Every row gives one point. To make a cloud, some directions were put in groups of two or more. Within a group, all points are equally far from the middle, so they leave a hole (a ring in 2 directions, a hollow ball in 3). The other directions are filled evenly. Then the cloud was stretched, turned, moved and blurred a little. Count the holes, and give their numbers of directions, smallest first.

Cloud, 15 rows:
[[ 34 -40]
 [  8 -58]
 [ 15 -55]
 [ 30 -46]
 [ 43 -16]
 [ 36 -38]
 [ 42 -25]
 [-51 -23]
 [-46 -35]
 [-15 -58]
 [ -4  38]
 [ 31  21]
 [-53  -1]
 [ -8 -59]
 [-17 -57]]
Holes: 1 (2)

Cloud:
[[-14  46]
 [-43  32]
 [ 40  13]
 [ 38  17]
 [ 42  -3]
 [ 32  29]
 [-60 -11]
 [ -9  48]
 [-17  46]
 [ 40  11]
 [ 24 -45]
 [ -5 -60]
 [ 16  41]
 [ -6  47]]
Holes: 1 (2)

Cloud:
[[  0 -13  59]
 [-24 -58  20]
 [-43 -11  35]
 [ 17 -56 -16]
 [-12  31  34]
 [ -3 -36 -45]
 [ 42 -11  26]
 [  6  -2 -50]
 [-16  38  11]
 [ -2  12  52]
 [-19   4  52]
 [-24 -54 -22]
 [ 16 -60  -8]
 [ 36  -7  39]
 [-28 -49  33]
 [-43 -43  18]
 [ 47  -1   8]
 [ 23  15 -34]
 [-36 -32 -32]
 [ 32 -42 -21]
 [-34  28  -4]
 [ 40  -2  30]]
Holes: 1 (3)

Cloud, 29 rows:
[[ -6 -21 -27 -29]
 [  3  11  -8 -12]
 [ -4  41 -21   1]
 [-16  19  23  -6]
 [-13  -8  -9 -19]
 [-52  -6 -17  24]
 [  1 -33 -20 -23]
 [ 36 -15  20 -35]
 [ 34 -32 -16 -21]
 [ 29   1   8 -37]
 [ 30  29  41 -15]
 [ 41   0  -2  24]
 [ 40  11  35 -35]
 [-17   7  12 -23]
 [-52 -33 -53  29]
 [-27  15 -13   2]
 [ 13  -7 -35 -27]
 [-45  -8 -22  12]
 [ -1   1 -58  -4]
 [  4  25  25  -9]
 [ 24   3  -2 -14]
 [-57  22  -3  23]
 [ -9   0  -4  33]
 [ 12  27   8 -28]
 [-43 -37 -60   9]
 [-19 -29  23  -7]
 [ -9  23 -42   5]
 [ -7 -23  -6  21]
 [ 18 -40 -16 -24]]
Holes: 0

Cloud, 28 rows:
[[-40  27  -1 -22]
 [ -5  -6 -60 -23]
 [-27 -44 -58  22]
 [ 22  29  27  -1]
 [-45  30   6  14]
 [-53  -1  10  12]
 [ 14 -24 -29 -34]
 [ 24  -5  13  36]
 [-38  36   2  18]
 [  2  19 -57  13]
 [ 22 -48 -29  -9]
 [ 15  43 -15   7]
 [-26  25 -16  40]
 [-30 -52 -11   4]
 [-27 -10 -57 -19]
 [ 13  34 -37  11]
 [-14  26  11 -35]
 [-30  -6  28  27]
 [  3   8  27 -30]
 [-13 -56  -8  -2]
 [-48 -34  -7   5]
 [ 12 -51 -39  31]
 [  1 -36  11 -21]
 [ -4 -22 -33  53]
 [-17 -24 -59  39]
 [  7  49   5  -1]
 [  3 -15  16 -32]
 [ 39 -29 -28  19]]
Holes: 2 (2, 2)
